Rows are points. Two turns around zero, p and q, are shown by what they do to some points. Write where each new point lands after one turn and then the other. Backwards means that the second turn is done in reverse. Each puzzle has new turns, and all numbers are rounded.
In the rows, zero is written as 128.

Turn p:
[115 152 134] => [125 122 101]
[ 84 130 111] => [ 86 140 110]
[187  97 123] => [162 116 184]
[135 190 116] => [129  77  91]
[110 126 121] => [110 135 123]
[136  74 162] => [154 179 158]
Turn q:
[136 182 129] => [164  89 142]
[133 110 116] => [119 137 110]
[152 140 116] => [133 105 111]
[ 57 130 135] => [157 180 167]
[162  77 144] => [ 67 129 110]
Where do these land?
q, then p: [175 117 104] => [ 82 128 157]
p, then q: [113 140 161] => [151 112 101]
p, then q: [132 177 128] => [118 151  86]
q, then p: [ 92  78 118] => [117  92  78]

Turn p:
[149  84 168 131 101  93] => [ 70  98 154 128 149 103]
[161 151 153 160 126  86] => [ 77 157 148 111 101 116]
[141 102 162 193  78  96] => [ 52 110 164 168 100 120]
[114 153 120 120 111 110] => [114 129 104 117 118 151]
[146 143  76 122 138 126] => [154 143 146 105 123 168]
[118 123 139  88 128 193] => [168 135  98 158 179 118]
[114 137 103 116 172 159] => [189 138 120 120 124 124]
[ 81 131 103  94 170 161] => [200 113  91 118 130 124]
Turn q:
[101 117  78 105  98 118] => [145 120 164 158  87 103]
[153 157 122 141 134 134] => [126 118 113 112 150 102]
[125 108 113 106 181 146] => [175 139  92 146 122 143]
[ 82 172 183 149  77 118] => [ 36 145 139 104 102 124]
[142  85 113 122 145 169] => [186 131 128 109 123 151]
[184 108 136  99 162 126] => [162  89 102 136 163 158]
[109 149 151 175  98  84] => [ 65 154 159 132 150 114]
Where do these land?
q, then p: [ 89 134  98 100 128 154] => [ 83 130 137 139 134 169]
q, then p: [135 165 168 162 120  52] => [167  95  91 124  60  89]
p, then q: [ 98 106 107 177 154 146] => [112 110 177  98 162 144]
p, then q backwards: [ 86 133 165 100 138 152] => [145 170 108 116 173 132]
q, then p: [164  89 107 146 102 124] => [118 144 139 120 154  73]
q, then p: [141 162 154 112 102 147] => [139  79 115 124 150 139]
q, then p backwards: [183 107  96  99 153 122] => [ 95  85 105 100 135 170]

Turn p:
[130 115 127 128 138  87 150 113] => [ 92 100 127 137 125 113 135 114]
[ 83 127 118 148 154 156 140 135] => [163 132 114 163 101 120 153 139]
[109 151 108 152 141 149 127  60] => [121 114  81 149  85 159 112 163]
[119 117  77 116 153 160 122 115] => [166  93 126 151 127 133 114 165]
[115 162 105 154 180 165 114 131] => [163 141  88 142 115 105 131 181]
[131 158 136  93 103 114 169 148] => [110 142 179 112  99 105 113 118]
[206  98 161 137  66  80 103 172] => [103 138 139  55 197 125 114  53]
[109 142 136 116 106  91 101 122] => [ 96 153 133 153 143 136 104 113]
[133 127 157 116 155 140 108 115] => [116 139 125 124 144 144 153 160]
[145  83 152 119  84 137 148 170] => [150 126 170  95 142 138 150  74]
Turn q:
[137 113 139 133  84 127 127 119] => [122 123 142  88 143 127 122 108]
[149 188 150 163 109 137 150 121] => [ 73 154 153 135 135 163  95 125]
[139 161 179 143 141 171 140 131] => [ 65 166 133 134 112 140 148 132]
[105 125 135 159 122 173 158 123] => [ 84 123 143 108 116 113 128 169]
[151 114  89  85 184  79 137 115] => [185 127 115 193 132  88 116 106]
[ 88 100 110 122 139  89  84 124] => [195 119 112 121 150 136 147 151]
[144 135 103 143  82 163 108 146] => [113  89 153  98 102 161 124 114]
[153 153 133 106 140 139 135  96] => [106 132 148 164 142 121 138 105]
[ 96 132 135  79 169 103 154 143] => [134 131  65 168 145 102 133 137]
[116  61 107 148 110  98  86 161] => [202 117 117  70 106 130 129 134]
Where do these land?
q, then p: [103 141 114 124 105 119 148  80] => [124 128 117 148 158 108 175 145]
p, then q: [138 108 153 118 115 109 140 139] => [114 140 122 136 156 104 141 139]
q, then p: [128  98 104 158 161 120 158  92] => [ 94 161 119 111 165  96 134 101]
q, then p backwards: [118 183 127 123 206 119 142 149] => [ 51 156 120 138 153 125  95  93]
q, then p: [101  88 134 125 146 130 129 124] => [115 114 149 118 134  89 118 114]
p, then q backwards: [135 103 102 160  86 117  67 146] => [137 149 134  95  99  52 129 129]
p, then q: [149 129  82 119 121 129 108 136] => [166 142 132 133 107 136 154 112]
p, then q: [150 120 225 102 111 155 104 132] => [ 42 120  90 178 135 117 149 137]
p, then q: [129 183 112 122 100 155 156 154] => [127 132 124 115 155 176 132  73]
